Every row gives one point. The points of each table are mixes of a few directions, plus a little noise. Count the directions of each table, and those that both share. Where both have some left over, give the other angles between the two spaces (their principal angles), to ten degrees, smallest first.
(in the rows, 128 means zero)

First (7 x 3):
[[106 203  82]
 [139  90 152]
 [111 183  94]
 [138  94 148]
 [138  92 150]
 [138  93 151]
 [124 142 120]]
Second (6 x 3):
[[144  71 164]
 [119 163 106]
 [144  75 161]
 [122 148 115]
 [109 193  88]
 [131 118 134]]
Directions: first 1, second 1, shared 1

First, 7 rows:
[[115 105  94  83]
 [143 153 167 180]
 [140 149 160 170]
 [110  96  80  64]
 [142 151 164 176]
 [117 108  98  88]
 [131 131 133 135]]
Second:
[[112 145  61 133]
 [139 172 155 152]
 [121 115 120  65]
 [131 116 149 102]
 [137  93 154 189]]
Directions: first 1, second 3, shared 1

First:
[[124 149 212 190  96 147 205 130]
 [111 113  60 143 114 126  41 138]
 [130 142 186 156 115 138 188 127]
 [108 127 117 186  92 139  93 139]
 [125 121  99 121 130 125  96 130]
 [147 139 181  98 150 125 202 118]
 [127 115  74 100 141 119  74 129]
 [142 116  84  57 169 110 102 121]
 [135 132 149 120 135 128 156 125]
 [132 125 117 109 139 123 122 126]]
Second, 10 rows:
[[110  94 106 164  97 114 113 109]
 [132 170 137  85 172  61 233 108]
 [149 158 118  70 169 153  92 159]
 [109 102 132 176  92 106 154 102]
 [131 121 148 149 110 165 104 140]
 [120 127 144 147 117 104 178 110]
 [158 157 148  85 156 206  57 180]
 [124 119 115 132 124 124 117 125]
 [114 112 131 160 106 101 163 105]
 [131 121 100 110 135 146  69 141]]
Directions: first 2, second 3, shared 1; angles 30

First, 9 rows:
[[139 174 143 100 104 171 125 163 159]
 [154 122  96 131  97  75  94  97  62]
 [132 109 181 139 147 160 126  85 151]
 [139 128 163 113 132 192 144 120 146]
 [112  89 107  81 161 131 192 154 131]
 [ 99 146  70 143 131 147 163 201 125]
 [114 151 144 145 133 162 130 151 164]
 [135 105 118 153 125  57  93  80  89]
 [126 129 130 148 122  54  86 103 125]]
Second:
[[131 194 126 100 107  83 183 190 153]
 [143 170  92 140 108 124 165 145 143]
 [100 148  79 144 143 166 142 171 126]
 [156 102 118 151 115 143 103  74 148]
 [145 123 121 144 120 131 128  99 119]
 [110  82 214  91 128 106  73 151 140]
 [104 109  92 114 196 147 129  74 115]
 [136  95 182 141 108 123 100 121  79]]
Directions: first 5, second 5, shared 2; angles 50, 60, 90

First (10 x 11):
[[170 149 125 206 181 187 106 118 202 105 137]
 [133 135 128 136 139 145 146 116 148 111 125]
 [ 77 103 131  33  63  57 158 138  39 155 117]
 [135 131 128 141 136 137 123 128 139 126 130]
 [ 93  98 129  64  69  51  92 166  35 187 131]
 [148 135 126 165 150 150 107 130 157 125 134]
 [135 131 127 140 136 138 126 126 140 124 129]
 [138 135 128 146 143 147 133 120 151 115 128]
 [153 137 126 173 155 154  99 131 162 126 136]
 [100 125 131  77 106 115 192 108 107 109 113]]
Second, 8 rows:
[[142 123 129 139 120 135 129 118 143 134 134]
 [134 128 121 121 109 119 110 140 111 164 138]
 [138 103 149 145 120 134 163  86 168  87 122]
 [ 89 166 132 136 225 163 158 134 148  31  92]
 [165  74 149 142  55 112 148  76 161 146 146]
 [116 161  96  98 126 112  71 193  61 204 141]
 [ 87 136 135 104 161 118 144 139 107  82 103]
 [152 133 114 137 107 132 101 139 125 178 147]]
Directions: first 2, second 3, shared 1; angles 40

First:
[[ 68 205  75  64 151 159 165  44 148  88  73 167]
 [156 148 141 166 108 101  99 182  74 197 164 133]
 [130 146 125 131 125 124 124 134 112 146 132 135]
 [176  34 178 175 114 110 104 189 137 131 167  84]
 [144 127 138 149 118 115 114 156 106 158 147 125]
 [102 155 106  99 139 143 146  88 142 105 103 142]
 [137 144 130 142 120 117 117 148 102 159 142 134]
 [130  78 141 123 135 137 136 119 166  86 121 106]
 [109 115 119 102 141 146 147  91 164  82 103 126]]
Second (8 x 12):
[[115 137 119 149 124 131 119 137 109 170 167 143]
 [132 108 130 100 150 132 138 104 156 121  60  91]
 [112 130  98 126 141 138 129 117 107 120 110 162]
 [107 159 163 189 101 117 102 249  91 228 230  95]
 [137 134 134 109 125 130 132 166 109  78 132 136]
 [116 137 111 168 114 112 129 103 139  93  96 172]
 [151 108 130  76 143 141 138  81 145 115 119 110]
 [154 113 139 107 124 123 137  68 168  98 112 116]]
Directions: first 2, second 5, shared 0; angles 30, 50

First (10 x 14):
[[152 129 123  75 146 126 114 119 117 112 139 117 128  94]
 [126 128 128 133 126 128 129 129 129 130 126 129 128 132]
 [141 129 125  99 137 127 121 123 122 119 135 122 128 109]
 [161 130 121  55 153 126 109 116 112 105 144 113 129  82]
 [156 130 121  67 149 126 112 118 114 110 142 115 128  88]
 [ 98 126 135 195 106 130 146 139 143 149 113 142 128 171]
 [112 127 132 165 115 130 137 134 137 140 120 136 129 152]
 [147 128 123  86 143 126 117 121 119 115 138 119 128 101]
 [115 127 131 156 119 129 136 133 135 136 122 133 128 145]
 [ 73 124 140 249  88 133 160 149 155 166 100 154 127 205]]
Second:
[[126 168 121 135  97 154 103 103  90 118 136 159 129 134]
 [146  84 152 176 171 107 153 160 166 128 115 111  81 162]
 [131 170 102  97  98 146 110 109  96 115 128 139 159 104]
 [107 126 122 105 119 128 128 123 128 141 135 123 151 113]
 [150  97 140 188 154  96 173 171 183 128  86 105 111 163]
 [140 135 127  76 132 124 114 111 117 121 141 124 142  94]
 [131 143 116 112 125 149 107 118  99 116 142 136 120 120]
 [123 102 171 131 136  91 144 120 165 151 130 127 132 133]
 [ 99 128 102 131 120 157 120 136 108 134 138 127 128 131]]
Directions: first 1, second 5, shared 1

First, 8 rows:
[[166 173 155  97 108 138 111 146 200 124 120 105  91 121 170 135 153 128
  127 130]
 [ 67 120  59 114 176  61 150 130  85 153 112 132 112  65 120 140 122 187
  127 144]
 [ 84 169  70  90 170  62 154 152 139 168  97 131  77  56 140 150 147 205
  132 157]
 [135  88 153 171 112 169 129 107  87 113 148 149 178 184  91 112 108  82
  130 114]
 [144 160 133 101 123 120 119 142 173 130 119 110  96 107 159 136 145 141
  126 133]
 [152 129 165 153 106 173 132 125 134 125 136 149 149 180 108 120 130  95
  134 124]
 [ 95  94 106 156 145 122 147 114  69 135 133 153 159 138  88 123 109 129
  131 129]
 [181  90 183 143  84 179  82 106 137  76 159  95 162 173 148 109 110  55
  116  94]]
Second (10 x 20):
[[143  93 152 141 128 165 106  85 154  53 147 152 135 106 141 161  74  92
  148 155]
 [118 134 118 136 130 127 136 138 115 152 119 136 132 138 110 120 132 137
  132 125]
 [118 111  74 107 135  83  43 153 141 113 132  62 130  61 171 131 104 113
  106  79]
 [188 122 202  71  93 137 165  74 137  90 126  67  68 133 198  99 158 161
  119 158]
 [121 107 117 146 139 141  89 119 150  84 145 149 148 100 128 160  84  91
  136 128]
 [125 111 125 143 114 148 148 112  81 165  84 125 113 143 101  89 109 170
  155 140]
 [108 154  88 116 151  77  85 181 164 128 164 114 153 101 145 158 155  91
   89  85]
 [113 145 111 137 118 123 174 147  65 220  75 122 115 170  82  71 154 190
  140 124]
 [125 181 165 136 141 135 197 149 159 137 169 203 150 188  98 164 195 102
  112 149]
 [122 123 127 146 130 144 139 124 116 137 118 152 134 139 104 126 115 131
  143 138]]
Directions: first 3, second 4, shared 1; angles 50, 60

First:
[[117 128 107 139  86 134 128 139 139 132 130  84 163 124 108 133 148 115
  118 105 125 157 134 148]
 [144 137 168 116 174 145 129 153 142 108  53 175 118 111 131  96 121 151
  127 148 131 110 118 105]
 [132 130 139 119 177  79 124  72  93 119 158 164  92 122 162 155  95 147
  123 143 118  69 110 119]
 [127 135 135 131 114 147 128 159 151 118  76 114 160 112 108 111 146 130
  117 117 127 147 127 134]
 [139 120 139 121 142 161 133 154 136 142 131 159  96 154 132 102 124 123
  157 151 144 141 141 104]
 [114 142 119 143  70 149 126 172 168 108  47  61 216  89  81 116 171 124
   92  86 118 173 125 162]
 [132 130 137 128 121 156 130 162 149 126  90 127 141 126 114 105 141 127
  131 128 134 149 133 124]
 [126 111 104 127 131 107 130  84  93 159 239 139  74 170 156 156 105 112
  156 143 134 116 140 121]
 [126 113 108 124 150  81 127  57  77 152 249 150  65 162 170 171  92 122
  149 146 127  88 130 120]
 [122 134 124 133 114 121 126 128 133 118 107 106 157 110 118 134 137 130
  110 113 120 131 122 142]]
Second, 9 rows:
[[104 121  90 133 100 122 119 123 100 159 242 100  88 169 128 146 111  87
  169 123 131 154 158 126]
 [ 89 160 117 137 106 110 103 157 123  99 106  67 163  91  92 133 125 111
  119  89 105 147 134 145]
 [141 127 144 125 140 131 134 127 139 119  87 145 139 117 132 121 134 145
  114 134 130 115 116 127]
 [188  89 158 115 167 152 163  93 144 151 110 217 100 158 174 115 138 167
  122 179 157  93 108 107]
 [ 97 129  90 135  98 118 115 129 100 151 231  87  98 159 121 147 111  86
  165 115 126 157 159 129]
 [109 143 121 132 116 119 116 142 125 116 123  98 143 112 110 131 126 119
  125 109 117 138 132 136]
 [ 96 164 131 135 115 111 105 160 134  88  65  74 180  74  91 125 131 125
  104  89 103 139 124 147]
 [173 108 163 118 163 145 152 110 150 127  64 192 131 126 153 112 142 170
  105 160 144  95 103 117]
 [156 109 141 122 146 140 145 110 135 142 125 171 112 146 150 122 132 145
  128 154 142 112 120 117]]
Directions: first 3, second 2, shared 1; angles 40

First, 9 rows:
[[125 144 129 123 104 122 129 142 100 123 115 138 133 113 135 113 142 121
  131 139 124 154 108 121 125 109 132 137 138 120 119 121]
 [124 140 110 131 157 134 137 118 156 122 133 125 125 134 127 101 126 136
  121 122 144 118 152 150 136 141 105 130 123 142 168 144]
 [122 114 116 118 188 141 138 108 167 145 159 123 124 129 127 130 121 120
  142 116 134  89 164 129 116 143 106 119 111 117 166 149]
 [141 107 139 143 105 129 125 126 132 125 115 109 126 138 120 131 113 157
  106 113 130 135 123 118 146 127 148 121 132 171  92 129]
 [124 148 124 120 111 124 131 140 103 122 116 137 133 110 137 105 143 117
  134 138 126 154 111 123 127 107 125 137 137 117 129 122]
 [117 142 140 105 121 114 122 141  97 143 138 157 135 104 124 139 140 120
  140 149 126 131 113 111  93 116 128 140 129 101 128 135]
 [129 111 114 141 177 139 128 106 177 127 151 116 119 161 126 155 115 113
  136 117 130  83 165 160 138 166 115 115 112 112 160 125]
 [143  98 136 145 105 138 129 124 128 122 113 100 126 138 134 141 118 129
  124 113 114 137 118 115 154 121 154 113 133 144  81 107]
 [127 145 142 129  85 109 114 148  92 122 113 147 132 124 122 138 135 137
  118 146 127 151  99 128 120 122 141 141 138 128 107 121]]
Second, 9 rows:
[[129 137 122 127 130 126 112 125 125 125 130 121 127 125 135 131 137 118
  131 130 122 131 126 124 126 132 123 132 122 133 124 124]
 [129 139 120 127 131 125 108 124 124 124 131 119 126 125 136 132 140 114
  132 131 120 132 126 122 126 133 122 134 120 134 123 123]
 [121  60 172 137 112 146 249 153 152 153 111 182 137 147  78 103  57 207
  105 113 175 104 141 161 140  99 165  95 175  91 155 160]
 [131 158 108 124 136 120  74 117 117 117 136 104 124 120 150 139 160  93
  138 134 107 139 122 113 122 141 112 143 107 144 116 114]
 [131 154 111 125 135 121  81 118 118 118 135 107 124 121 148 138 156  97
  137 134 109 137 123 115 123 140 114 141 110 142 117 116]
 [126 109 140 131 124 133 161 135 135 135 123 143 130 133 114 121 108 150
  122 124 141 121 132 137 131 120 138 119 141 118 136 137]
 [128 129 128 128 128 128 126 128 128 128 128 127 128 128 129 128 129 127
  128 128 127 128 128 127 128 128 128 129 127 128 128 128]
 [128 129 128 128 128 128 127 128 128 128 128 128 128 128 128 128 128 127
  128 128 128 128 128 128 128 128 128 128 128 128 128 128]
 [129 136 123 127 130 126 114 125 125 125 130 122 127 126 134 131 136 119
  131 130 123 131 126 124 126 131 124 132 123 132 125 125]]
Directions: first 5, second 1, shared 0; angles 70

First:
[[137 122 116 122 140 126 118 121 115 149 118 105 128 140  84 125  91 133
  118 137 114 109 142 157 129 120 145 156 147 121 148 110]
 [129 159  88 186 119 172 233 133  72 103  98 105 122 184 160  96 131 161
   76 214 106 184  62 109 108 132  76  95  75 103 145 119]
 [130 126 145  92 120 111  87 119 145 141 143 146 133 108 133 136 119 113
  148  90 141 118 123 146 123 125 147 124 129 120 109 144]
 [136 134 100 154 138 147 165 129  96 132 105  96 123 162  97 112 103 144
   97 176 107 130 122 139 125 121 121 143 127 118 155 104]
 [154 157 152  69 106 113  65 135 156 141 151 146 122 110 116 115 118  76
  160  80 165  94  89 163 115  93 164 114 102 105  73 156]
 [146 147 154 163 142 131  98 203 199  81 145 124  93  96  87 116 225  60
  173 112 179  51 196  57 178  89 145 148 151 205  89 115]
 [124 110 123 125 139 122 119 116 121 144 122 118 134 130 107 137 105 142
  123 128 113 122 152 142 132 135 137 149 152 129 150 116]
 [108  74 143 107 152  96  75 105 147 155 135 133 144  96 104 169 107 146
  146  85 113 106 210 139 148 153 154 172 197 154 160 115]
 [123 147  96 159 115 158 210 113  74 119 105 118 133 173 169 109 112 166
   82 189 103 190  60 129 101 141  85  94  80  91 144 129]
 [ 92 104 163 103 110 104 112 104 155 117 156 190 149  83 226 165 167 140
  158  70 141 176 124  97 122 171 108  85 120 135 105 170]]
Second (8 x 32):
[[156 166 123 119 108 180  80 157 169 134 122 153 121 122  92 125 123  70
  116  78 124 120  91 200  67  67 148  62  97 109  78 164]
 [138 152 114 148 125 123 194 132  82 109 122  93 115 167 142  88 133 143
  118 201 143 130  87  87 153 132 106 149  96 116 135 107]
 [102 104 133 150 140  97 182 115  99 108 134 116 130 132 175 128 154 173
  136 174 135 145 153  51 176 178  99 166 141 152 161 103]
 [132 109 141 113 145 113  70 136 160 143 135 126 127 104  80 144 123 109
  149  92 132  83 187 140 143 117 161 161 172 152 131 119]
 [127 134 118 130 124 120 169 114  91 126 123 111 128 151 146 110 115 151
  117 169 128 143  97 115 136 143 113 139 110 109 140 119]
 [102 102 142 154 141 113 143 133 145 103 137 141 130 106 163 148 179 145
  145 126 135 134 180  65 160 161 109 140 155 171 141 121]
 [111  88 148 122 145 113  75 128 173 135 139 150 137  85 116 168 147 123
  151  71 123 109 206 124 140 140 146 144 183 168 136 129]
 [156 168 104  88  96 167 111 109 105 166 111 136 137 159 110 112  48 110
   90 112 104 157  24 243  46  86 142  66  70  47 103 164]]
Directions: first 4, second 4, shared 3; angles 50

First, 10 rows:
[[117 126 108 144 138 113 122 121 129 135 113 140 137 155 124 128 133 132
  119 135 113 131 108 113 126 113 131 124 153 140 145 141]
 [ 92 151  88 113 117 171 133 182 144 112  68 132 182 128 129 121 101 159
  109 163  50 124 111 130 154 117 151 109 118  93 144 156]
 [107 134  98 140 134 130 122 138 133 129  98 138 154 151 124 128 125 143
  117 145  89 131 104 117 136 113 137 122 148 129 153 148]
 [ 88 140  69 142 138 135 125 147 141 129  58 155 179 170 126 122 118 154
   93 171  50 129  87 104 148 103 153 109 163 122 163 166]
 [141 127 131 147 120 121  96 136 117 121 202  78 108 107 123 155 134 136
  208  52 155 155 116 153 108 107  86 142 102 153 164 114]
 [ 88 147  73 139 129 149 118 167 139 120  76 134 181 150 124 128 112 162
  118 152  50 133  88 117 148 101 143 111 141 117 169 163]
 [151 114 151 142 134  99 118  94 116 137 174 121  93 128 126 136 146 109
  148  97 180 134 135 129 110 129 107 143 134 154 124 111]
 [125 117 119 145 149  96 132  91 128 146 101 163 125 168 126 121 144 118
   90 158 129 121 115  97 127 126 142 126 175 146 125 137]
 [177 110 204 100 121 117 154  89 117 134 175 128  67  86 137 122 142  83
  123 118 220 111 192 142 111 175 122 144 103 124  58  84]
 [193 116 239  72  98 148 159 115 117 115 214  94  51  34 140 125 129  81
  157  91 246 110 227 178 109 195 109 149  46 102  34  61]]
Second:
[[137 129 120 155 193  63 145  55  94 116 194 122 111 146 177 158 144 100
  108 133 164 112  79 114 148 142 102 143 177  94 109 119]
 [137 118 104 137 186  85 156  84 118  98 209 107 132 117 194 166 138 110
  114 159 158  95  85 131 161 146 107 139 131  82 109 108]
 [137 117 126 135 158 108 169 116 148 124 173 134 130 120 163 161 143 126
  109 130 153  97 113 131 125 116 122 149 112 113 125 108]
 [142  99 111 115 154 132 199 157 195 101 209 122 155  78 196 190 143 144
  107 160 158  61 120 153 136 112 127 156  36  96 129  87]
 [135 137 178 111  62 166  81 147 111 159  56 137  93 131  50  70 118 121
  158  88 126 177 191 130  93 137 144 110 137 181 119 140]
 [107 161 144 144  92 133  56 115  72 165  21 146 107 188  47  63 114 123
  146  87  82 201 137 100 110 127 136  99 221 170 140 179]
 [121 116  86 105 124 157 134 170 156  91 150 102 166  89 159 142 114 147
  137 181 105 104 121 148 161 140 134 117  66 100 134 121]
 [113 141 131 136 106 145 126 157 145 155  70 156 138 152  91 116 126 148
  118 104  94 143 134 118 103  92 146 129 139 155 156 148]
 [122 144 136 146 128 114 101 103  94 146  93 138 113 163 100 105 128 121
  129 106 118 157 121 110 121 128 125 121 186 142 130 149]
 [133 120 138  97  77 177 114 177 150 124 104 118 131  93 102 107 116 142
  152 134 121 134 174 147 122 136 143 114  72 145 126 122]]
Directions: first 3, second 4, shared 1; angles 30, 90

First:
[[120 120 133 129  79 125  98  93  90 145  26 117 159 141 137 214  33 150
  136 135 120 167  75 141 133 105 111 115 136 129 117 145]
 [118 119 134 130  70 125  92  87  82 148   7 115 165 143 138 230  16 155
  138 136 118 175  65 143 134 101 107 113 137 130 115 149]
 [135 135 124 127 171 131 155 159 162 113 218 138 101 116 120  52 212 108
  121 122 135  93 175 117 124 148 143 140 121 127 138 112]
 [120 120 133 130  80 125  98  94  90 145  27 117 159 141 137 214  34 151
  136 135 119 167  76 140 133 105 111 115 136 129 117 145]
 [134 133 125 127 160 130 148 151 153 117 195 135 108 120 122  71 191 113
  123 123 134 102 163 120 124 143 140 137 123 127 135 117]
 [130 130 127 128 141 129 136 137 138 124 155 131 120 125 126 105 153 122
  126 126 130 118 142 125 127 134 132 131 126 128 131 123]
 [133 133 125 127 157 130 146 149 151 118 189 135 109 120 123  76 185 115
  123 124 133 104 160 121 125 142 138 136 123 127 135 117]
 [135 134 124 127 166 130 152 155 158 115 208 137 104 118 121  61 202 110
  122 123 135  97 169 118 124 146 142 138 122 127 137 114]]
Second (9 x 32):
[[ 93 107  97 167 100 133 122 179 112 123 154  95 183  75 137 154 132 152
  164 113 121 160 132 138 103  99 109 121 110 130 148 153]
 [172 157 161  79 189 124 152  87 169 123 154 171  45 182 112  48 175  87
   82 140 139  67 154 109 155 175 159 143 145 125 112  87]
 [ 89 101 104 166  62 130 101 147  85 136  70  90 203  90 142 220  57 167
  166 121 117 190  88 148 109  84  99 111 119 131 136 167]
 [156 144 156  95 147 123 128  80 136 133  94 154  85 174 122 117 112 111
   98 141 133 105 120 121 149 150 143 132 145 125 111 108]
 [ 93 105  94 172 100 133 126 187 115 121 161  96 185  71 139 148 141 151
  166 114 122 159 135 138 101  97 110 121 107 132 149 154]
 [152 144 144 102 171 127 146 116 156 122 166 152  78 152 118  67 175 102
  103 134 137  87 153 114 141 156 148 137 134 127 124 104]
 [169 153 160  83 179 123 146  85 162 127 144 167  53 179 115  66 162  93
   87 141 137  77 147 110 154 169 154 141 145 125 112  93]
 [130 127 129 126 130 128 129 128 128 127 128 129 127 129 128 126 130 127
  128 130 128 127 129 128 128 130 129 128 128 127 127 127]
 [ 98 109 109 158  76 130 105 142  92 137  77  98 190  99 142 204  67 159
  158 121 116 177  94 144 113  90 103 114 121 131 135 159]]
Directions: first 1, second 2, shared 1
